Rows are points. The points of each table are mixes of a few directions, plus a little noise. How many directions does each table use, and how many do they share? Where both have some left over, give the other angles between the two spaces (their principal angles), to ten degrees, smallest first.

First (6 x 2)
[[  7 -41]
 [  9 -64]
 [  5 -36]
 [-11  66]
 [ -7  44]
 [ -6  31]]
Second (4 x 2)
[[ 59  34]
 [ 20  11]
 [-54 -30]
 [-25 -14]]
Directions: first 1, second 1, shared 0; angles 70

First (8 x 4)
[[  9  15   2   3]
 [-28 -48  -7  -9]
 [ 55  95  13  18]
 [ -5  -9  -1  -2]
 [-14 -24  -3  -4]
 [ -8 -13  -2  -2]
 [-31 -53  -7 -10]
 [ 22  38   5   7]]
Second (6 x 4)
[[ 76   0  -9  11]
 [-14   0   1  -2]
 [-68   0   8 -10]
 [-28   0   3  -4]
 [ 67   0  -8  10]
 [-32   0   5  -5]]
Directions: first 1, second 1, shared 0; angles 60

First (8 x 9)
[[ 18  49  -4  25  42  40 -15  44 -17]
 [-33 -47   9 -52  55 -15  23 -12   6]
 [ -1  -5  -8   5   6 -17  -3  -7  -8]
 [ 15   7 -17  27 -44 -31 -11 -18  -9]
 [-16 -28   9 -63  15 -12  32 -13  14]
 [ -9 -12   3  73 -11  11 -41  -2  -5]
 [-16 -33  20 -29 -37   3  17 -20  28]
 [ 41  68 -13  14 -27  21  -1  29  -9]]
Second (10 x 9)
[[  2  -1  -1   3  -1   2   0  -1  -1]
 [ -3   3   0  -7  -2  -6   3   1   2]
 [ 30 -13  13  63   9  45 -30  -3 -13]
 [-45  20 -20 -94 -11 -70  45   4  17]
 [ -8   3  -3 -16  -2 -12   6   1   2]
 [ 11  -3   5  25   2  18 -11  -1  -5]
 [ -3   2  -1  -5   0  -4   4   1   1]
 [ 24 -10  11  50   7  37 -25  -2  -9]
 [-46  20 -19 -95 -13 -71  46   4  17]
 [ 36 -16  18  77  10  56 -37  -3 -13]]
Directions: first 4, second 1, shared 0; angles 30

First (8 x 12)
[[-11   5   6  14  -3 -13  28 -15 -14  40  -6 -31]
 [-30  95  11   5 -52  13  16 -15   5  12   8  54]
 [ 31 -31  11   1   1  14 -66  -3  18 -40 -33 -53]
 [ -7  17  -1 -22  23 -36  60  26   8  43  19  22]
 [-15  61 -11  36 -24  15 -27  36  -7 -10  51  41]
 [ 29 -37  17 -17  21  27 -39   3  -3 -24 -16 -10]
 [ 16 -75 -25  -8  14 -10 -29 -11  20 -52 -28 -41]
 [-13 -36  -2  -6  19  -7  56 -20 -28  35   4  15]]
Second (9 x 12)
[[ -2 -59  -8  44  29  18 -18  60 -29  -3  47  11]
 [-35 -84 -34  42   8  12  31 -24 -51  -6  25  21]
 [-44 -31   5   7 -38  17  42 -65 -13   4 -44  10]
 [ 27  28   8  -1  18  -4 -30  41  10   2  19 -11]
 [ 36  -3 -50   1  50 -31 -14  30 -14 -18  68   6]
 [ -6   6  21 -33 -11  -3   8  14  44  -8 -37  10]
 [ -7  14  36 -13 -19  13  -6  11  28   6 -39  -4]
 [ 18  90  11 -35 -30 -19   3 -72  16  15 -34 -28]
 [ 15  38  14 -10  -5  -4 -15   4  11   6  -8 -11]]
Directions: first 6, second 4, shared 3; angles 70

First (11 x 20)
[[  5  18 -16 -43  18 -40  25  15  38   5  -8   0  16  15  -4 -10 -28  10
   13   1]
 [ 24  42  19 -21  15   1 -65   9  -2  81 -23  72 -33 -23  27 -14 -21  48
   -9  19]
 [-30 -50  -2   0 -28  35  10  -8 -31 -18  41 -63   8  -6   5  31  19 -53
  -13  -5]
 [  4   9  11   0  -1  13 -32  -1 -14  34  -5  26 -16 -15  12   3   0  12
   -9   6]
 [  2 -11  -8 -19   3 -22  32  10  13 -26  19 -30  15  19   2 -14 -12  -8
    9   4]
 [ -3   0  24  36 -15  51 -63 -16 -47  40  -6  35 -34 -34  15  19  25   5
  -22   4]
 [-22 -14  -8  19  -8  16  16 -15  -3 -22  -6 -21  12  -4 -22  31  21 -28
   -3 -18]
 [ 12  33 -19 -52  30 -56  29  19  56  10 -22  14  20  19  -9 -17 -39  22
   17   1]
 [  3  10 -16 -19  13 -31  32   8  32 -19  -8  -5  18  17 -13 -10 -15   4
   14  -5]
 [  7 -11  22  90 -19  42 -23 -26 -44 -31 -11  19 -21 -13  -9   0  49   5
   -7  -8]
 [  0 -27  -5   6  -8 -12  42   4   1 -53  28 -46  15  23  -3 -17   4 -16
   10   0]]
Second (9 x 20)
[[  7  22  12  41   1   6 -26 -17 -12 -40  -2 -18  22  20  -6 -44  19  15
   10  -8]
 [-21   7  10  50 -12  46 -42 -33 -28  -2 -22   2   3 -17 -18  25  39 -13
  -11 -22]
 [-25   8 -11 -74   7 -11 -10   6  20  24  15 -48  35   9   8   6 -26 -23
    0  -2]
 [-18 -17   3 -27 -12  25 -20   1 -17  39  15  -8 -11 -22  16  34  -3 -24
  -18   4]
 [ -4  41  -8 -20  19 -18 -19  -5  25  11 -26   3  25  10 -14 -13 -13  14
    9 -12]
 [ 15  44  13   2  15  -5 -48  -4   2  22 -21  29   3   3   6 -34  -8  36
    4   2]
 [ 10  14 -15 -44  20 -45  33  19  41   3  -6   5  12  16  -2 -12 -32  13
   13   6]
 [ 17 -54 -18  -8  -8 -30  95  30  18 -26  26   4 -29   3   4  19 -14 -15
    4  19]
 [ 22 -63  15  83 -32  33  38   1 -46 -32  20  31 -60 -22   6  19  39  -7
  -12  15]]
Directions: first 4, second 5, shared 4
